Each row is a point. To make a cloud, some directions were put in groups of two or more. Within a group, all points are equally far from the middle, so they leave a hole (a ring in 2 directions, a hollow ball in 3). The other directions are filled evenly. Then the cloud was stretched, turned, moved and blurred a little. Count the holes, and give their numbers of directions, smallest first.
In the rows, zero is written as 128.

Cloud, 13 rows:
[[170 112]
 [125 165]
 [133 170]
 [158 103]
 [163 172]
 [173 116]
 [124 109]
 [136 210]
 [103 155]
 [146 181]
 [117 169]
 [141 152]
 [185 107]]
Holes: 0

Cloud, 19 rows:
[[181 138  93]
 [133  90 119]
 [102  95  83]
 [122  91 110]
 [116  96 132]
 [106  96 122]
 [149  95 170]
 [140 157 174]
 [112 178  68]
 [210 113 119]
 [ 78 179 101]
 [109 132 162]
 [108  95 120]
 [134  95 151]
 [162 145  77]
 [152 117 196]
 [ 84 182  96]
 [132 155 171]
 [164 167 101]]
Holes: 1 (2)

Cloud (31 x 4):
[[118 133  93  85]
 [ 99 133 175 150]
 [143  66 119 151]
 [180 135 159  96]
 [171 103  70 121]
 [194  92 159 153]
 [117 114 175 184]
 [163 116  74 166]
 [141 179 147 129]
 [156 144 135 192]
 [156  68 157 162]
 [151 177 138 112]
 [200 125  94 120]
 [110 121 151  96]
 [114 118 121  86]
 [149 165 160 112]
 [148 145 151 191]
 [ 85 132 134 120]
 [179  73 163 142]
 [125  90  93 171]
 [183 151 137  96]
 [174 106  70 135]
 [166 165 142 101]
 [139 111 174 190]
 [ 79 128 122 156]
 [169 166 132  99]
 [ 98 127  90 176]
 [ 89 141 110 110]
 [132 187 104 122]
 [163 149  79  88]
 [184 104 155 176]]
Holes: 2 (2, 2)

Cloud (51 x 6):
[[ 99 173 126 125  80 114]
 [ 70 106 167 159 127 127]
 [177 133  93 145 149 144]
 [ 83  99 184 123 143 126]
 [129 135  98  73 150 162]
 [100 149 108 108 111 193]
 [114 181 161 170 108  92]
 [ 84 169 109 156 111 172]
 [141 143  69  96 141 142]
 [151 143 172 101 103 136]
 [129 148  86  76  81 130]
 [200 177 117 107 124  99]
 [173 137  83 134  86  72]
 [166 153 122 152 177 122]
 [145  76 121 130  98 190]
 [147 124  59  94  99 125]
 [141  73 166 121 146 179]
 [ 73 109 138 102 147 165]
 [ 85 132  92  82 136 149]
 [146 114 193 142 142 173]
 [162  97 112 165  69 142]
 [109  91 165 176 126  90]
 [ 73  94 134 114  96 104]
 [191 131  82 124  92  98]
 [159 164 144 154 132 192]
 [114 153 160 173 157 174]
 [164 162 121 156 115  47]
 [119 144 114 100  69 148]
 [151  99 190 141 103 130]
 [189 131 132 129 125  61]
 [174 113 137  63 139 141]
 [ 91 145  74 100 125  94]
 [173 145 128 171 165 143]
 [158 154  86  72 122 156]
 [177 179  92 171  87 136]
 [190 178 150 147 156  90]
 [143 137 137 118 151  51]
 [112 160  70 148 140  97]
 [160 191 108 153 146 169]
 [147 114 121 163  91 191]
 [111  90 113 120  97  68]
 [170 188 164 110 142 122]
 [ 85 171 148 181 147 138]
 [194 106 163 169 119 139]
 [157 154  92  81  89  95]
 [164 133 179 188 130  97]
 [ 66 133 132 120 134 172]
 [151 154 151  86  98 119]
 [124 107 149  85 174 111]
 [145 191  90 161 123 169]
 [138 139 142 178 170  92]]
Holes: 2 (3, 3)

Cloud:
[[ 61 149 165 161 127 133 149 169]
 [183 133 134  98 147  93 125 140]
 [162 116  51 113  96 103  76 109]
 [159 179 106 128 143  56 141 111]
 [ 97 156 158 145 139 102 149 154]
 [134 114  91 130  81 118  92 133]
 [131 134  95  94  93  71 114 183]
 [ 90 106 180 139  93 155  84 115]
 [184 114  96 114 136 159  93 130]
 [113 184 130 164  88 166 137 150]
 [104 194 203 138 132 120 122  96]
 [171 103 147  99 162  84  93 146]
 [ 81 102 107 132  98 143  98 118]
 [ 82 140 102 101  87  91 163 125]
 [158 188 132 144 152 196 148 153]
 [173 103 145 169  98  94 145  84]
 [140 159 132 183  91  75 129  79]
 [ 91 135 186 107 101 179  76 114]
 [107 123 137 131 157  41 150 164]
 [153 144 134 190  78 159 157 178]
 [156  94  98 159  81 102 154 152]
 [143 110 197 106 109  67  77 141]
 [106 192 176 107  97 140 109  79]
 [101 140  67 157 147 151 137 151]
 [112  93 181  81 136 145 167 107]
 [130 147 124 158  99 170  90 119]
 [124 152 123 121 124  55 105  78]
 [191 123 106 149 116  98 179 176]
 [126 141 139 105 169  78 104 178]
 [ 62 175 199 167 142 153 122  96]
 [166 130  69  90  86 182  88 160]
 [138 198 141 175 127 138  99 104]
 [ 91 138 139 116 118 146 179 160]
 [133 168 130 131 103  79 191 100]
 [132 150 158 116 172  93 149 130]
 [ 99 140 144 134 106 183  98  59]
 [103 106 108 115  50 104  95 119]
 [118 103 141 164 112 149  92 177]
 [138 212  97  75 138 136 116 139]
 [149 155 118  57 100 140 123  79]
 [116 168 203 139 102  59 107 104]
 [ 82 101 131 121 114 110 144 153]
 [155 148  96  84  79  89 125 122]
 [133 133 120 193 141  93  95 121]
 [155 114 155 103  65  87 107 126]
 [180 208 136 127 115  78 134 155]
 [196 173 104 147 128 114  69 108]
 [137 109  80 154 124 110 136 150]
 [119 158 126 186 118 103 120 182]
 [175 127 129 112 140  79 189 135]
 [168 165 105 201 131 152 126 151]
 [112 210 114 100 141 143 144  87]
 [135 192 129 134 147 151 134 179]
 [ 80 167 182 150 136 200 111 157]
 [131 146 138 115  87 185 130 131]
 [ 87 180 187 175 110  90 130  80]
 [109 156  86 121  67 176 145 135]
 [176 220 133 147 108  96  91 106]
 [183 154 109  97 100  33 154 131]
 [ 98 155 124 118 158 167 117 151]
 [169 145 127 127 100 196 134 107]
 [131 171 118 120 129 163 196 161]
 [154 116 110 165  66 129 104 128]
 [ 84 120 159 159  95  80 110 139]
 [ 94 210 191 105  80 110 162  93]
 [ 94 137 161 145 101 172 158 176]
 [132 184  98 136 125 124 143  94]
 [124 181 191  88  90 141  98 157]
 [125 150 149  80  95 146  78 127]
 [100 178  67 117 109 132 152  99]
 [114 158 204 173 158 132 103 129]
 [125 142 166  87 108 163 111 105]
 [157 170 136 109 142  84 153 165]
 [185 135  95 102 103  62 162 134]
 [157 110 160 148  97 132 103 106]
 [150 166  98  91 140 108  85 114]
 [ 92 163 114  67 121 146 128 198]
 [169 150 141  91  55 116  84 138]]
Holes: 0

Cloud (86 x 9):
[[126 106 179 105 107 101  75 109 121]
 [112 156 129 108  99 110  81 182 114]
 [ 89 152 170 167 159 109 126 106  75]
 [125 192 150  99 150  98 137 149 175]
 [133 208 146 168  76 138 145  99  99]
 [ 88 195 104 128 180 142 119  98 116]
 [132 112 154 132  51  94 118 106  99]
 [132  68 193 190 108  86 104 102  95]
 [176  87 168 143  77  92 142 139 134]
 [ 99 200  65 121 154 140  72 162 149]
 [144 118 213  81 141 101 132 135 119]
 [162 112 159 180 139  89 165  62 113]
 [139 156 189 160  73  77 163 113  76]
 [120 220 106 111  86 140  81 123 149]
 [101 155  86 133  90 125  92  93 115]
 [149 127 117  80  99 132 114 151 143]
 [110  61 204 155 178 106 130 156  91]
 [114  95 219 150 146  76 154 102  76]
 [107 192 140 149 176 130 128 155 127]
 [169 125 108 115 120  77  96  81 116]
 [146 102 199 158 107 103 119  72 122]
 [141 122 183  89 106  62 101 163 138]
 [107  89 192  96 152 128 186 179 126]
 [132 128 115  86 200  93 100 144 128]
 [134 179 122 187 157 126 132 109 125]
 [111  74 169 110 140 114 154 110 154]
 [148 126 165 204 118  70 149 131  88]
 [152 140 159  84 122 108 164 111  88]
 [117 141 182 145 105 144 158 143  86]
 [113 179 105 118 148 100 147  85 110]
 [134 150 155 158 170 116 160 146 140]
 [104  65 163 142 176 111 150 157 101]
 [ 98  73 180  83 160 119 203 134 152]
 [160 165  85 133  74 157 126 130  73]
 [116 191  57  85 117 164 149 151 129]
 [158  97 120 151 119  97 127 149 141]
 [152 134  80 131 134  93 102 120 102]
 [132 194 114  70 140  98 148 111 157]
 [124 106 202 140  85  97 166 125  89]
 [ 99 136 199 128 160 105 170 177 131]
 [143  86 203 160 163 101 100 146  92]
 [156 158 144 189 126 110  78 113 116]
 [173 135 149  91 111 136 126  79 124]
 [ 97 125 150  71 140  81 176 139 105]
 [ 90  73 222 150 164  80 149 128  79]
 [159 114  69 156 102 126 108  99  99]
 [112 155 122 155 132 127  63 157 136]
 [ 76 175  97  83 153 128  85 120 129]
 [139 151 132  98 117 157  96  80 118]
 [118  62 194 157 157 143 127 114  80]
 [165 120 114 190  99 150  92 110 144]
 [ 87 196  89 133 100 132 141 163 127]
 [161 190 128 115 103  78 146 129 101]
 [127 112 120 109 120  77 121 105 103]
 [122 135 164 154  63 103 131 149  93]
 [133  88 141 124 153 106 160 103  73]
 [173 104 139 173 104 142  44 109 105]
 [117 161 142  81 157  90  81 196 125]
 [116 183 148 161  79 149 132 103 159]
 [129 166  90 114 159  79 102 103 138]
 [ 79 167 114 105 117 156 121 177 146]
 [156 149 195  95 119  68 104 145 119]
 [148  68 181 192 122  79 148  90  99]
 [123 136 193  66 150 146 124 150  97]
 [112 215 146 104 113 101 121 140  87]
 [103 138 196 106 135 149 111 110  90]
 [142 115 169 202 108 102 119  81  55]
 [127 132 142 105 153  87  91 103 145]
 [164 113 146 136 142 150  66 139 103]
 [110 144 123  14 175 129 144 152 150]
 [142 140 197 138 106  96 154  87  91]
 [164 159  81 162  93 123  35  96 103]
 [166  77 172 156 163 120 117 105 119]
 [100 188  98 132 176 151 112  97 113]
 [143 105 159 120 162 139  87 103  75]
 [145  99 145 104 156 145  75 100 109]
 [121 152 123 125  90  87 157  92 101]
 [130 117 148 152 134 106  92  90 151]
 [100 201 124 150 147 121 123 162  67]
 [ 79 132 229 108 151  86 149 148 136]
 [ 85 186  89 122 165 151  77 107 152]
 [115 165  99 111  90 123 156 141 140]
 [179 128 152 193 111 115 139 114 139]
 [120 160 101 114 169 176  88 158 151]
 [177  83 150 202 104 145 124  91  58]
 [ 98 146 179 122 143 130 191 157 113]]
Holes: 2 (2, 3)
